Every row gives one point. A path goes straight from each point to the next, and from the last back to the first. The post is the endless flat space through its rows: a point in 2 columns, a line in 3, a plane in 4, and so on, so that a path can go around it. How many times does the path go around the post? Going back the other way cancels.

Post, 2 rows:
[[-0.2 -0.9 -4.7]
 [ 0.8 -2.7  1.9]]
Path, 6 rows:
[[ 0.5 -3.8 -2.5]
 [ 5.8 -4.1  1.1]
 [ 1.0  0.3 -4.2]
 [ 3.2 -6.0 -3.4]
 [-2.3 -3.4 -4.4]
 [-2.9 -3.2  2.4]]
Times around: 0

Post:
[[ 1.5  3.2 -4.9 -0.5 -1.3 -3.8  5.4 -4.4  1.1]
 [-1.2  2.5 -0.7  7.4  1.6  3.3  2.0 -1.6  1.2]
 [ 0.0  1.7  2.5 -2.0  3.1 -2.0 -0.1  2.3  0.4]
 [-1.7  0.9 -1.0  9.1  3.6 -0.8  0.0 -7.4  8.3]
 [ 0.1  1.3 -1.4 -3.8  4.1  4.6 -2.3  6.3  4.2]
 [ 0.0  1.0  0.1  4.5 -1.6  0.7 -1.8  0.5  6.6]
 [-0.4  1.6 -3.0 -2.3  2.5  2.9 -4.8  2.7 -4.3]
 [ 0.8 -0.1 -2.6 -0.1  5.5  1.6 -5.6 10.9  0.8]]
Path (24 x 9):
[[ 2.5  0.5 -2.2 -0.9  3.5 -3.2  2.6  1.9  5.7]
 [ 3.3  2.2  0.9  1.8  2.5 -0.3  1.0 -1.8  2.4]
 [ 2.0  1.8 -1.8  1.4 -0.2 -4.4 -0.7  3.1  9.2]
 [-2.3  1.6 -0.6  3.1  7.2  0.2 -5.2  1.6  1.2]
 [-3.4  0.6 -4.7  3.8  0.4  1.2  2.0  2.4  6.3]
 [-1.2 -2.0  1.1 -0.4  1.5  1.3  1.2  4.6 -0.6]
 [ 1.4 -2.9 -2.4  2.5  2.3 -1.1 -1.7  2.2  2.5]
 [ 2.7 -1.0 -7.7  1.3  8.6  2.9  0.6  0.9  3.6]
 [-0.3 -1.4 -2.7  2.1 -2.9  2.6 -1.9 -0.2  0.7]
 [-4.6 -0.9  0.1 -0.8  2.0  3.9 -7.1 -1.1  1.4]
 [-3.1  3.0 -5.9  2.3  4.9 -3.5 -2.7 -1.3 -0.3]
 [-1.9  4.8 -2.6 -1.4  3.7  0.5 -5.4 -2.6  2.6]
 [ 3.3  1.8 -0.1 -3.3  3.7 -4.2 -3.8  9.8 -1.7]
 [ 4.2  0.7 -1.0  4.0  3.3  0.0 -0.5  0.0  4.3]
 [ 2.6 -3.0  0.1 -1.1 -1.5  4.2 -1.8 -0.7  4.0]
 [-0.8 -1.1 -4.1  4.1 -0.4  0.2  2.1  2.3  0.7]
 [-3.4  0.8 -2.2  2.5  5.1 -0.5 -1.9  0.2 -3.1]
 [-3.7  3.5  1.6  4.4  2.6  0.3 -0.9 -1.1  5.1]
 [ 1.3  3.3 -5.5  1.0  2.6 -0.9 -2.0  0.4  5.0]
 [ 3.9  2.7 -2.6 -2.8  3.7 -6.9 -0.4 -1.6  6.3]
 [ 0.5  6.6 -1.8  5.7  3.0 -3.7 -0.5  2.6  1.5]
 [-3.8  3.6 -3.4  4.8  0.5 -2.5 -3.1  6.3  0.7]
 [-2.5  0.8  0.5  3.2  0.6  2.1  1.9  3.7  1.4]
 [-0.1 -2.3  3.0  1.8 -0.8  3.1  0.9 -0.3  1.3]]
Times around: 0
